Each wall is flat, endless, passes through zero and stands at right angles to its row. A trip goes straight from one point to another. Which walls does it cross, in order?
In the rows, 128 means zero.

Walls:
(1): [145  91]
(2): [177 146]
(3): [160 165]
(4): [163 121]
(5): [94 42]
Trips:
[180 134] to [131  77] -> 5, 3, 2
[137  99] to [ 94 136] -> 4, 1
[107 130] to [229 150] -> 5, 3, 2, 4, 1
[134  79] to [145 181] -> 2, 3, 5, 1
[117 112] to [102  92] -> none
[ 97 108] to [103 119] -> 1

Walls:
(1): [165 169 106  95  53 148]
(2): [151  78 164 135 201 169]
(3): [222 177 136 154 137 113]
(4): [179  79 128 123 106  57]
(5): [137 140 139 155 106 127]
(6): [125 122  68 194  78  94]
(7): [ 90 103  94  99 111  82]
(8): [ 87 108  79 221  83 120]
(9): [174 127 110 140 158  95]
Trips:
[139  60 131 110 202 119] to [ 69 157 131  86 138  99] -> 4, 9, 2
[139 160  86 116 196 140] to [152 137 105 220 108 143] -> 6, 8, 5, 2, 1
[144 128 165  74 132  97] to [122 111 142  99 116  74] -> 2, 3, 1

Walls:
(1): [129 176 113 145  49 139 184 115 171  91 147]
(2): [120 187 129 114  72 117 134 109 122 143 198]
(3): [194 132 127  94 156 127  91 175  81 114 117]
(4): [ 57 162 171 137 156 155  83 109 160  94 100]
(5): [135 160 167 117 186 165 133  90 110 188 119]
(6): [ 80  82 166  50 127 196 154 121 164  83 207]
(7): [120 115 108 146 135 177 110 191 196 123 118]
(8): [ 86 139 153  57  79  97 135  91 128 110 112]
Trips:
[136 146 124  98 187 102 125 163 136 132 102] to [ 76 177  16 109 132  94  72 110 110  66  92] -> 8, 5, 7, 1, 2
[ 79 108 120 154 149  88  71 129 158 156 145] to [ 85 169 114  84 105  95 234 133 107 126 150] -> 2, 8, 7, 6, 1, 4
[162 129 133  90 158 126 116 182 120 149 124] to [121  74 169  76 111 111 106 127 156 124  89] -> 6, 8, 5, 4
[144 135 100 194 101 122 113 121  44 103 131] to [160 167 141 123  88  56  77 143 121 174 148] -> 1, 8

Walls:
(1): [149 169  91 166 100 116 113 127 164  81 120 116 132 126 176  77 119 100]
(2): [113  74 174  88 109  87 150  93 178 119 104 190 155 146  96 143 103 153]
(3): [196 126  97 145 149 127  84 169 152 115 106  76 103 119 130 112 154  95]
(4): [148 129 125  69 108 102 160 106 172 168 153  88  59 111 100 168 129 165]
(5): [140 139 180 129 186 149 154  91 136  82 152  45 139 167 114 201 123 118]
(6): [ 86 130 144  94 115  83  75  45 135 135 163 141 125 105 124 104  71  69]
Trips:
[ 84 137 112 133 120 148  97  89 116 104 170  68  90  95  91 143 150 142] to [106 129 102 144  95 186 136 183  91 143  55  78 201 165 127 124 188 178] -> 6, 4, 5
[135  76 192 144 152 150 151 129 124  67 187 107 203 164  93 151 150  86] to [172 115 107 107 102 152 165 110 166 160 113 101 127  89  74  96 146 153] -> 3, 4, 5

Walls:
(1): [144 108  63 178 133 144 130 200 173 140 175 156 104 116 142 135 118 131
 105 148 114 149 151  78 124 141  64 183 162 146 145 140]
(2): [137 147 121 120 147 128 142 131 140 215  74 115 141 141 106 179 132 132
  88 152 150 127 172 164  73 118 178 170 124 168 145 136]
(3): [147 149 114 107 102  84 146 122 100 168  89 178  87 152 135  32  90 162
  82 136 104 159 102 202 140 143 140 155 141  55  62 116]
(4): [ 96 169 103 122 133 154 139 133  70 123 131 133  86 110 123 159 115 130
 105 114 157 123 140 164 133 101 143  66 123 129  93 165]
(5): [141 135  83 166 100 139 120 145  56  58 112  51 139 112 107  94 130  66
 124 131 125 178 122 168  87 128 120 178  75 157  99 112]
(6): [145 136 161 120 127 160 134 188 134  77  97 124  20 126 115 161  60 126
 181 111 110  88 126 167 118 132 116 168 102 122 115 142]
(7): [166 141 145 136 102  98 106 159  57 147  83  97 105 107 132 126  97 166
 169  75 177 113 102  99  87  75 129 106 126  88 133 113]
(8): [125  83 207  98 146 136 107 133 176  95 116 130 120 138 170 106 135 134
 113 125 135 150 106  99 135 123 104 183 127 161  76 166]
(9): [ 81 138 126 180 109 160  92 108  85 157 134 123 150  97 122 122  76 166
 134  86 115 109 144 174 147 123 133 132 164 140 142 147]
(10): [158  64 163 152 110  96 148 117 144 108 113 102 127  63 121 175 123 103
 123 153 143 150 138 144 165 126 133 124  59 106 160  86]
(11): [157 133 127 105 186 149 161 105 138 124 126 164  82 145 132 131 165 145
 126 139 106 105 155 118 150 123 126 157 163 128 160  78]
Trips:
[107 109 162 144 153  77 136 179 111 172 183 184 131 123 165  87 164 182
 160 197 162 165 150  96 167 168 127 138 124 144  58 145] to [134 118 130 156 138 114 183 162 135 206 141 136 173 134 150 172 134 133
 122  61 130 145 110 172 187 129 143 146 139 175 102  75] -> 11, 2, 9, 10, 8
[102 134 121 105 110 127 133 113 133 121 146  80 152 120  63  91  84  77
  90 172 115  68  87 170  60 101 144 112  69 109 135 151] to [121 162  56 196 106 112 115 109 129 168 100 138 149 136  86 183 180  61
 170 186 171 188 130 140 154 114  97 155  98 166 129 133] -> 6, 3, 1

Walls:
(1): [171 133 151 153 233 116 133 130 132 155 137 140  89  50 164 158 100  79
 135 159 136 116 167 147 143 184 134 143 165 148  92 129 107 243 182 129
 132 147 187 166 105 130 154 115 134 192  93 133]
(2): [155 131 130 149  95  83  89 102 191 150 148 104  89 111 154 154 138  50
 108  89 119  97 150 211 179 186 152 113 155 105 177 124 148 125 142  97
 137 148 164 122 171 125 124 107 123 182 138 104]
(3): [102 124 116 122 163 144 151 164 133 223 115 112  79 119 122 121  98  72
  65 134  97 134 117 130 107 103 112 171 150 139 140 153  96  79 167 195
 160  59 124 169 140 126 107 174 154 177 150 109]
(4): [141 124 103  93 172 123 220 141 175 104  78  99 167 162 183  39 139 149
  63 165 102 114 166 202 139 107 112 135 199 129  70 138 119 187 157  83
  58 156  83 195 124  88 179 132  97 126 152  78]
(5): [112 144 111 151 184 102 129 147 168 149 101 154 149  85 166  90 132  76
 123 156 149  86 135 183  87 146 146 102 125 125 132 180 116  75 128  83
  64 166 159 145  79 119 146 109 182 115 164 171]
(6): [176 140 151 153 168  69 137 146  92 156 117  71 177 140 158  84 140 179
 211 135 116 121 143  81  95 118 199 151  64 106 119 145 162  60 100 152
 171 140  68 110  93 109 147 106 125  97 179 145]
Trips:
[160 116 115 145 160 128 148  57 134 138 125 155 147  87  79 154 183 167
  73 159 123  83 107 136 109 108 100 140 124 148  85 131 114 169 128 116
 119 117 155  57  96 121 141  55 203  85 102 118] to [103 171  98  63 144  82 165 172 109  76 129 172  98 140  69 132 183 120
 214  40 130 121 120 101 125  88 178 181 122 129 171  85  99 120 221 156
 139 161 182  21  92  88  91 113 130 182 108 165] -> 4, 5, 6, 1
[160 130  80  89  95 140  96 160 158 137 144 185 209 100 121 122 134 129
  89  97 109 137 106 126 160 176 129 140 193  91  76 136 140  96 108 149
 139  92 116 107 118 125 136  83 134 116 152 126] to [105 133 114  87  99 130  91  53 173 137 106 116 100 143 230 187 163 154
 116 132  88 100 142 158 106  99 142 126 102  86 101 143  75 111  91 134
 141 140 133 115 127  96 164 187 161  96 134 137] -> 6
[142  70 137 173 106 104  88 157 152 183  40 169 161  96 125 190 131 114
  80 137 126 117 147 118 121 144  89 156 121  67  73 127 125 192 112 176
 125 182  87  90 125 118 132  97 107 134  95 120] to [ 57  79 163  99 140 113 146 123 149 205 143 133 180 160 142  50  92 137
 125 103 112 114 174 186 158 142 134 138 124  82 151 209  73 139  91 134
  51  80 177 150 144 119 107 143 187  97 172 137] -> 5, 3, 1

Walls:
(1): [166  80 141 148 154 124 160 131 103 161 119 158  71 135 122 201 136 115
 127 116 158 151 199 123 101 115 120 158 110 162  76  93  73 128 121 168
 169 141 149 118 178 147 139 123 173 114 165 139]
(2): [ 94  81 123 107 182 153 131  88 155 137 109 181 164 164 136 160 129 167
 151 148 123 124 207 147 127 125 178 121 109 143  52  42 151  63 153 153
 109 110  89  84 168 115 146 127 132 107 151 151]
(3): [110  83  80 143 160 113 132 181 122 168 126 153  78 160 109  92 140 190
 161 131 149 163  97 138  48  76 136 160  70 147 169  96 179 123 118 188
 126  56 105 111 135 141 157 208 122 172 156  78]
(4): [115  96 132  56 156 139 101 120 126 105 112 134 117 120  61 113 119 171
  88 138 104 119 176  57  98 104 206 134 144 124  90 145 142 124  97  78
 145 108 152  87  39 104 141 133 108 143 157  93]
(5): [141  94 140  48 127 124 124 158 126 186 114 157 111  94 154  71 135 171
 120  79 139 112 145 155 140 134  73 129 103 153  66 103  89 182 108 104
 116 139 148 187 141  83 108 109 115 163 206 106]
(6): [105 101  19  86  90 164 182 122 157 189 126 161 130  65  91 152 155 148
  68 124 112  85 138  83 216  80 163 140 173 151 109 141 199 145 201 108
 173  76 170 161 107 235  91 167 133 119 124 138]
(7): [137 132 174  93 113 160 181 109 131  94 155 135 137 139 136 163  98  84
  88 150 174 143 129 224 187 136 128 185  93 182 101 141  42 186 121 115
 163  64 120  57  56 142 165  69 168 120  89  49]
Trips:
[142  94 108 121 145 136 147 149  77 131 129 131 114 134 140 108 170 135
 123 125  66 150 100 192  83  71  40 122 192 150 171 122 126 134  94 111
 110 155  92 107 107 109 160 155 132  80 115 191] to [132  95 114 112 138  44 100  34 193  95  90 125 175 111  87 104 173 104
 132 170 102 113  93  80 175 113  63 108 180 146 194 137 167 157 124 100
 200 223 143 141 191  85 135 115 133 145  85 112] -> 5, 3, 6
[191 147 178 100 113  70 122 121 181  98 146 132 197  78 131  95 115 140
 127 103 166 181  82 105 186  88 218 148  76 107 114 214 112 153 110 234
 110 189 111 140 156 160 173 137 141 174  65 156] to [178 143 170 152 110  80 111  83  97 126 194 178 137 194 126 109 112 156
 154 108 174  98 133 198 113 102 167 111 140  56 138  98 183 169 160 107
 170  99 113 117 151 134 145 134 181 113 169  75] -> 3, 2, 1
[161 166 141 153 119 109 144 139 136  89 164  95 140 142  97 123 179 124
  41  68 131 132 156  44 171 159 138 117 119  81 146 177 135  70 157  42
 140  87 124 156 103 112 132  38 118 136 114 166] to [141 158 159 160 123 108 115 108 152 140 167 124 179 115 153  96 142 134
  77 113 166 149 138 140 131  51 136  87 130  86 168 138 113  98 147 117
 172 162  89 101 147 158  82 179 128 156 127 188] -> 4
[101 104 124 136 131 131 168 165 135 165 169  66 162 159 172 150  98 188
 158  92 107 156 116  93 109  66  80 120 158  66  63 145 134  93 158  74
 139 157 157 122 156 113 107 181  82 147 130 170] to [ 98 177 106 141  68 158 180  91 115 118 129  73 152 134 181 150  96 111
  83 131 129  51 144 137 157 100 134 139  85 141 136 132 143 147 135 195
 189 169 154 161  72  93  98  58 117  80 188 162] -> 3, 2, 7
[154 104  73 130 152  62 159 109 192 107 121 123  89  52 121 135 105  50
 125  96 163 123 142 102 141 197 179 146 155 126  96 111 105 161  92 147
 156 192 165 128 131 124 116  94 145 133 164  82] to [140 197 125 196 153 137 158 161 121 211 101 144 109 124 108  82 131 106
 151 197 118 120 164 157 196 104 151  83 135 141  73 122 139 197 130 124
 222 211  48 189 127  99 153 176 149 143 140  97] -> 4, 7

Walls:
(1): [142 144 189 196 114 137 164  98  79 157 135 131 141 100 116  90 151  94
 134 115  87  84 115 114 147 172 130 154 163 132 154 138 113 187 124 162
 138 129 158 126 121 151 137 149 117 109 113  80]
(2): [118 169 118 134  96 123 113 134 114  69 152  95 153  98 135 154 119 190
 138 155 121 133 179 123 136 119  97 113 124 109 143 155 195 153 149 137
  83 105  99 135 147 157  67 150 138  85 147 148]
(3): [104 121 146 142 135 143 122 165 133 164 158 104 164 109 174 133 109 172
 154 114 183 111 176 155  65 125 110 147 151 167  93 101 118 135  97  87
 169 126 148  99 159 108 106 111 147  99 149 118]
(4): [100 141 169 114  90 158 131  92 183  96 179  78 111 134 138 100 147 135
  84 185 146 105 103 177 109 110 113 138 124 188 125  55 152 123 185 163
 125 117 102 162 115  79 128 176 119 139 155 131]
(5): [125 150 130 128 104 154 161 199  91  76 147 154 109  91 101  81 131 103
 105 141 176 149 104 107  94 130  89 139 170 186 126  81 205 132 137  87
 112 157 112  86 101 125 150 130 151  80 100 126]
(6): [132 128  77 127  85 143 121 102  84  85  98 119 129  77  73 166 114 157
 192 156 152  78 156  96 112 122 113 131 131 104 148  95 132 129  80 145
 109 192 156 168  58 167  71  49 181 113  62  99]
(7): [130 101 109 161 104 107 135  89 107 147 139 126 134 124 153 131 128  96
 132  96 138 117 133 167  90 171  96 111  84  91 139 132 108 131 138 115
 113 137 150 118 165 148 128 159  77  52 156 115]
Trips:
[110 152 155  54 147 100 124 113 124 147 150 148  96 158 167 105 160  82
 117 113  74 115 120 125 145 132 160 164 189 112 164 205 120 123 103 150
  71 116 115 142 128 111 141 128 180 100 157  71] to [121  83 114 142 155 111 149 172 109 128 131 100 157 180 130 120 104  93
 102 123 150 130 178 113 155  93 145 162 126 119 149 121 115 147 151 112
  73 172 149 135 163 177 190 149 138 106 144 142] -> 7, 5, 1
[ 82 128 121 126 101  82  92 121 125 124 152 111 110 176 100  61 169 152
 146 159 154 146 163 147 141 177 146 118 109 109 182 125 158 166 145 125
 132 140 144 142  94 101 126 112 136 249  43 178] to [ 70 119 134  75  87 159 143 111 134 130 140 133 122 102 142  84 120 133
 101  93 100 127 114 119 144 122 128 139 116 170 105 116  90 101 111 143
  99 146 226 129 159 188  87 117 124 100  86 136] -> 1, 5, 7, 3
[122  77 144 132 160  81 137 133 135 158 134  78 139 129 170  87 155 148
 143 135 113 144 122 132 164 143 142 143 114 135 137 114 135 137 131  81
 134  55 126 130 104 119  77 116 177 176 132 128] to [124 117 130 113 160 159 124  93 161  88 174 167 118 129  85  62 100 118
 135 113 139 105 127  98 145 110 124 143 136 112  92 126 128  95 131 123
 137 117 136 145 147 140 130  80  67 113 157 156] -> 3, 5
[140 155 113 117 100 120  89  87 153 141 142 150 122 161 196 134  75  67
 115 109  76 139 160 119 126 122 142 109 126 104 121 136 169  76 142 147
 170 122 131 142 126 131 136 107 114 116  95  55] to [130 149 140 102 129 139 135 113 116 105 133 189 142 132 133 137 169 144
 158 121 132 147 121  92 141 112 120 128 143 131 162  88 133 158 168 158
  71 105 126 120 141 148 149  90 141 103 113 112] -> 1, 6, 2, 5, 7
[117  68 102 124 124  75 152 145 113 130 118 114 133 155 148  97  69 110
 160 176 162 106 103  71 112  80 148 173 177 123 187 154  75  94 106  75
  63 119 135 105 184 139 150 109 146 117 134 147] to [111 136 122 153 115 104 145 126 109 132 183 110 138 119  75 130 122 120
 129 145  82 128  77 133  80 117 172 127  97 103 120 119  76 126 106 156
 152 104 108 202 137 127 148 120 122 176 160 162] -> 5, 3, 7, 6, 4, 1

Walls:
(1): [153 129 144  91 127  97 144 164 142 136 151 146 123 126 114 161 149  95
 149 138 121 158 188 140 117 144 128 141 110 116  81 176 107  78 127 105
 133  85 171 125 143  87 150 144 176 149 154  92]
(2): [133 135 152 115 142  84 137 109  79  80  89 124  96 147 146 118 140 106
 132  97 157 132 110 154 150 143 138 165 106 103 101 156 128 149 118 121
 138 142 119 148  98 120 154 109 105 158 130 131]
(3): [128  86 126  67 118  80 147  82 132 162 146 141 122 158 150  82 137 141
  70  49 108 174 128  83  93  74 104  70 111 120  90 122 140 121 140 172
 102 147 114 127 134 125 128 131  87 146 162 148]
(4): [170 208  96 174 161 119  87  93  66 144 134 151  88 117  90 178  80 131
 160 128  98 157 163 123 139 120 137 147 149 148 137 143  90 182 127 103
 145 128  93 152 121 169 131 182 119 149 183 128]
(5): [ 93 210  68 197 149 124  65 136 194  96  89 129 135 144 140 108  71 118
 103 137 176 121  85 140 143 110 154 110 123 151  74 132 108 123 144 151
 186 123 170 139 114 135 131  83 143 108 136  57]
(6): [132  84 131 169 117 148 178 111 107 144 177 174 105 132 152 172 120 132
 158 120  86  89 167 118 122 123 127 164  98 181 139 158 107 164 132 162
  55  92 146  88 191 165 110 144 123 132 120 117]
(7): [141  58 130  97  54 126 104 172 137 116 109 106 116 106 109 108 131 118
  89 146  80  94 101 145 122 103 135 153 167 143 117  84 136 120 164 172
 102 124 148 174 114 125 169 124 160  94  99 133]
(8): [161  79  90 215 129  87 123 108 126  77  91  70 141 131 151 139 109 131
  87 105  97 152 101 130 106 148 113  68 172 183 140 104 107 184 132  90
 143 130 177 109 123 138 121 146 174 165 136  75]
(9): [131 149 150 106 103 133 133 146 132 112  92 132 141 152  87  56 138 158
 159 218 176  74 159  94 171 139 133 100 111 143  66 101 141 161 153 157
 146 105 143  96 100 201 109 145 146 136 109 101]
Trips:
[116  74  97 147 173 137 148 130 124 188 148  80 129 164 107 150 115 172
 113 100  80 134 111 129 140 152 147  88 129 127 159 117 121 118 137 150
 140 111 129 123 166  98 120 164 154 108  94 185] to [122 133 149 141 123  95  98  57 130 148 143 106 136 122 111  99 156 182
 134  92  74 139 172 120  89 121 126 117 118 153 139 122 132 139 143 192
 125 139 108 127  92 134 151 130 105 168 175 119] -> 4, 7
[148 130 179 137 141 167 123 109 102 123 135 152 139 189 113 131  72 108
 114  90  65 165 117 127 158 105 123 110 134 134  92 144 123 104 117 120
 111  91 139  93 126 103 153 131 177 102 136 203] to [ 63 125 124  90 101 121 125  97 102 137 143  99 112 169 152 107 172  80
 129 112 123 133 212 113 107 160 124 120 101  81 131 184 173 165  98 148
 138 116 117 174 136  96 100 115 188 184 129  95] -> 7, 2, 4
[141 120 111 114 124 144 121 104 166 154  91 159 115 109 150  94 124 135
 116 149 137  85 110 122 112 129 157 140 129 139  99 116 136 160 160 134
 165  66 101  99 113  93 135 160 143 119 157 171] to [131 144 142 108 148 142 187 123 129 124 116 189 135 170  79 141 102 151
 140 101 124 127 150 144  99 120 114 173 160  85  78 135 156  94  90 138
  89 186 167 106 141 139 100 118 146  77  85 112] -> 6, 1, 5, 7
